Every row gives one point. A path goes straight from each point to the next, and from the last back to the first. The post is the endless flat space through its rows: a point in 2 columns, a line in 3, a plane in 4, and so on, so that a path can go around it. Count how often the path circles the post. Going back the other way cancels.

Post (1 x 2):
[[ 0.16 -0.04]]
Path (7 x 2):
[[ 0.98 -0.07]
 [ 0.48 -0.22]
 [ 0.67  0.05]
 [ 0.50 -0.37]
 [-0.24 -0.25]
 [-0.09  0.25]
 [ 0.53  0.34]]
Times around: 1

Post:
[[-0.13  0.13  0.09 -0.06 -0.36  0.78 -0.75  0.42  0.30]
 [ 0.01 -0.20  0.20 -0.18  0.16 -0.35  0.83  0.21 -0.23]
 [-0.21 -0.34 -1.07 -0.32  0.14 -0.51  0.41  0.08  0.24]
 [-0.41  0.30  0.22  0.48 -0.64 -0.03 -0.08 -0.06  0.68]
 [ 0.04  0.22  0.42  0.97 -0.99  0.43 -1.32 -0.85 -0.14]
 [-0.27 -0.34 -0.43  0.70 -0.05  0.28 -0.17 -0.85 -0.07]
 [-0.36  0.43 -0.05 -0.23  0.43 -0.61  0.30 -0.16  0.57]
 [-0.53  0.07  0.00 -0.11 -0.47  0.09  0.03 -0.59  0.12]]
Path:
[[-0.22  0.57 -0.37 -0.06  0.14 -0.06 -0.39 -0.49  0.37]
 [ 0.50 -0.44 -0.45  0.71  0.26  0.20  0.03 -0.40 -0.17]
 [-0.30 -0.78 -0.68  0.26 -0.71  0.09  0.03  0.18  0.53]
 [-0.74 -0.44  0.29  0.01 -0.49 -0.06  0.19  0.17  0.29]
 [-0.23  0.73  0.56  0.07  0.12 -0.45 -0.40 -0.47 -0.09]
 [-0.13  0.71 -0.11 -0.34 -0.11 -0.83  0.69  0.03  0.12]
 [-0.10  0.27 -0.15  0.37 -0.56 -0.36  0.15 -0.21  0.85]
 [-0.40 -0.50 -0.47 -0.05 -0.28  0.40 -0.12 -0.95  0.45]
 [-0.21 -0.32 -0.04  0.08 -0.29  0.29 -0.41  0.31  0.09]
 [-0.39  0.24  0.38  0.82 -0.65  0.14 -0.70  0.07 -0.42]
 [-0.45  0.40 -0.38  0.14  0.22 -0.08  0.06 -0.12  0.57]
 [-0.08 -0.27 -0.32 -0.05 -0.49  0.40  0.41  0.09 -0.01]
 [ 0.22 -0.73 -0.47  0.33 -0.45  0.50 -0.07 -0.48 -0.05]
 [-0.72 -0.41 -0.09 -0.09 -0.22  0.36 -0.19 -0.45  0.18]
 [-0.86 -0.13  0.13  0.00 -0.35  0.54 -0.31 -0.06 -0.05]
 [-0.42 -0.13  0.25  0.37  0.05  0.03 -0.11  0.19  0.75]
 [-0.27 -0.17  0.26  0.00 -0.37 -0.40 -0.12 -0.42  0.16]
 [-0.43 -0.40 -0.62  0.55  0.10 -0.46 -0.87  0.13  0.33]
 [-0.79  0.27 -0.16  0.19 -0.30  0.22  0.04 -0.56  0.32]]
Times around: 3

Post, 17 rows:
[[-0.10 -0.07  0.38 -0.02 -0.36 -0.48 -0.23  0.63  0.20  0.59 -0.22  0.66
  -0.14 -0.06 -0.08 -0.28 -0.47 -0.74]
 [-0.09  0.36 -0.12  0.02  0.20 -0.07  0.38  0.35 -0.41  0.50 -0.33  0.37
  -0.28 -0.42 -0.15 -0.46  0.03 -0.31]
 [-0.27 -0.05  0.21 -0.06 -0.10  0.03  0.23 -0.21  0.21  0.37  0.14  0.08
  -0.35 -0.71 -0.24 -0.20 -0.07 -0.15]
 [ 0.80 -0.30  0.32 -0.85 -0.42  0.48 -0.72 -0.33 -0.25 -0.69  0.42 -0.09
  -0.01  0.61  0.61  0.12 -0.12 -0.49]
 [ 0.42 -0.42  0.41 -0.54  0.27  0.48 -0.44  0.03 -0.30 -0.54  0.76 -0.09
   0.40  0.45  0.15  0.30 -0.15 -0.84]
 [ 0.14  0.24  0.18  0.53  0.31  0.07 -0.27 -0.29 -0.09  0.74  0.33 -0.18
   0.15 -0.49  0.52  0.35  0.45  0.70]
 [ 0.09 -0.40  0.13 -0.78 -0.50  0.37  0.04 -0.04 -0.28 -0.36  0.81  0.39
   0.41  0.77 -0.33  0.37  0.25 -0.54]
 [ 0.04 -0.37  0.02  0.47 -0.39 -0.44  0.25  0.05  0.23  0.33 -0.27 -0.13
   0.03 -0.20 -0.06 -0.42 -0.02 -0.46]
 [-0.09  0.12  0.36 -0.13  0.22  0.11 -0.11  0.37  0.25  0.02 -0.17  0.27
  -0.08 -0.19 -0.68 -0.57  0.76 -0.04]
 [-0.09  0.06 -0.04  0.49  0.18  0.18  0.20  0.14  0.11  0.15  0.33 -0.18
   0.43 -0.64  0.44  0.01 -0.31  1.05]
 [-0.20 -0.34 -0.25 -0.09  0.42  0.04 -0.20 -0.07  0.13  0.66 -0.18  0.71
  -0.17 -0.15 -0.26 -0.48  0.11 -0.18]
 [-0.29  0.14 -0.53  0.24 -0.17  0.20 -0.09  0.08  0.37  0.02 -0.12  0.57
   0.34 -0.79 -0.25 -0.07  0.23 -0.38]
 [ 0.65  0.12  0.27 -0.56 -0.02 -0.22 -0.21 -0.30 -0.07 -0.37  0.59 -0.13
   0.62  0.40 -0.02  0.26 -0.42 -0.41]
 [ 0.06 -0.20  0.37 -0.14  0.06 -0.29  0.52  0.25  0.37  0.07 -0.30  0.67
  -0.03 -0.28  0.10 -0.15  0.12 -0.36]
 [-0.02 -0.04  0.15  0.44  0.15  0.26  0.12 -0.43 -0.13  0.32 -0.18 -0.48
   0.11 -0.19 -0.06  0.96  0.14  0.92]
 [-0.34  0.26  0.18  0.12  0.26  0.63 -0.04 -0.28  0.14  0.79 -0.12 -0.38
   0.63 -0.49  0.54  0.16  0.24  0.84]
 [ 0.19  0.17  0.12 -0.48 -0.05  0.45 -0.19 -0.09  0.17 -0.42  0.66  0.00
  -0.29  1.04  0.53  0.27 -0.32 -0.55]]
Path:
[[ 0.80 -0.63  0.39  0.26 -0.03  0.03  0.35  0.01 -0.21 -0.49 -0.12 -0.08
   0.08 -0.62 -0.27 -0.78 -0.05 -0.45]
 [-0.50  0.63 -0.72  0.36  0.31  0.77 -0.41 -0.42  0.71 -0.45  0.08  0.91
   0.16 -0.14 -0.05 -0.01  0.44 -0.34]
 [ 0.19  0.27  0.12  0.18  0.08 -0.38  0.39 -0.03  0.32 -0.81  0.17  0.40
   0.55 -1.21  0.88 -0.45  0.41  0.24]
 [ 0.06 -0.16  0.31 -1.24  0.74  0.10 -0.08  0.15 -0.29 -0.04 -0.19 -0.15
   0.68  0.40 -0.59  0.21  0.50 -0.19]
 [ 0.21  0.35  0.19 -0.57  0.02  0.95  0.27  0.20 -0.29  0.21  0.26  0.00
  -0.72  0.74  0.40  0.36  0.77 -0.35]
 [ 0.18  0.03  0.14  0.26 -0.81  0.50  0.17 -0.41  0.70 -0.13 -0.27  0.17
   0.16  0.12  0.50  0.61  0.11 -0.09]
 [ 0.22  0.03  0.63  0.75 -1.03 -0.23 -0.23  0.33  0.33 -0.40  0.43 -0.23
   0.19 -0.23  0.85 -0.31 -0.04 -0.55]
 [ 0.00 -1.01  0.19 -0.04 -0.05 -0.04 -0.19  0.24 -0.60  0.22  0.30  0.61
   0.15  0.53 -0.03  0.76 -0.12 -0.34]
 [-0.12  0.08  0.11 -0.42  0.05  0.22 -0.57  0.75  0.18  0.49  0.79  1.15
  -0.38  0.52  0.67 -0.20  0.90  0.07]
 [-0.10  0.10  0.66 -0.04 -0.20 -0.04  0.97  0.52  0.58 -0.38  0.09 -0.05
   0.07 -0.12 -0.19  0.50 -0.56  0.62]
 [ 0.28  0.42  0.50  0.46 -0.22  0.06  0.28  0.08  0.04 -0.13  0.44 -0.58
   0.46 -0.47 -0.09 -0.03  0.18 -0.09]
 [-0.16 -0.09  0.47 -0.46 -0.37  0.57 -0.24 -0.22  0.40 -0.05 -0.17  0.53
  -0.53  0.54 -0.03 -0.24  0.32 -0.20]
 [ 0.07 -0.22  0.81 -0.14 -0.39  0.16 -0.39  0.38  0.42  0.86  0.26  0.50
  -0.46  0.50  0.24 -0.70 -0.29 -0.93]
 [-0.59  0.39 -0.43 -0.26 -1.11  0.61 -0.41  0.51  0.41  0.40  0.01 -0.21
   0.00 -0.09 -0.23  0.21  0.04 -0.07]
 [ 0.25 -0.19  0.14  0.15  0.55 -0.32  0.07  0.00 -0.22  0.16 -0.20  0.10
   0.00 -0.81  0.02  0.05  0.07  0.13]
 [ 0.24 -0.22  0.42  0.24 -0.04 -0.49 -1.41 -0.52 -0.07  0.17 -0.10 -0.18
   0.04  0.17 -0.11  0.11 -0.11 -0.05]
 [ 0.38 -0.98  0.13 -0.11  0.01 -0.37 -0.01  0.03 -0.74  0.56  0.21  0.67
   0.46  1.02 -0.08 -0.28 -0.07 -1.10]
 [ 0.45 -0.25  0.03  0.32 -0.31  0.09 -0.62  0.05  0.24 -0.11  0.09 -0.28
   0.16 -0.28 -0.26  0.13 -0.52 -0.37]
 [ 0.68 -0.07  0.06 -0.58  0.24  0.19 -0.22 -0.33 -0.82  0.02  0.10 -0.57
   0.35 -0.20 -0.37  0.67  0.79 -0.58]
 [ 0.47  0.28  0.22 -0.66  0.58  0.38 -0.60 -0.45 -1.18  0.57  0.18 -0.36
  -0.60  0.47  0.26 -0.02  0.51 -0.06]
 [-0.11  0.75 -0.08  0.20 -0.19 -0.26 -0.41  0.02  0.54  0.40  0.13  0.22
   0.46 -0.82  1.13 -0.79 -0.83 -0.62]
 [-0.30 -0.19  0.56  0.40 -0.22  0.09  0.55 -0.59 -0.01  0.54  0.02  0.07
  -0.42 -0.26 -0.41  0.04 -0.30 -0.14]]
Times around: 0
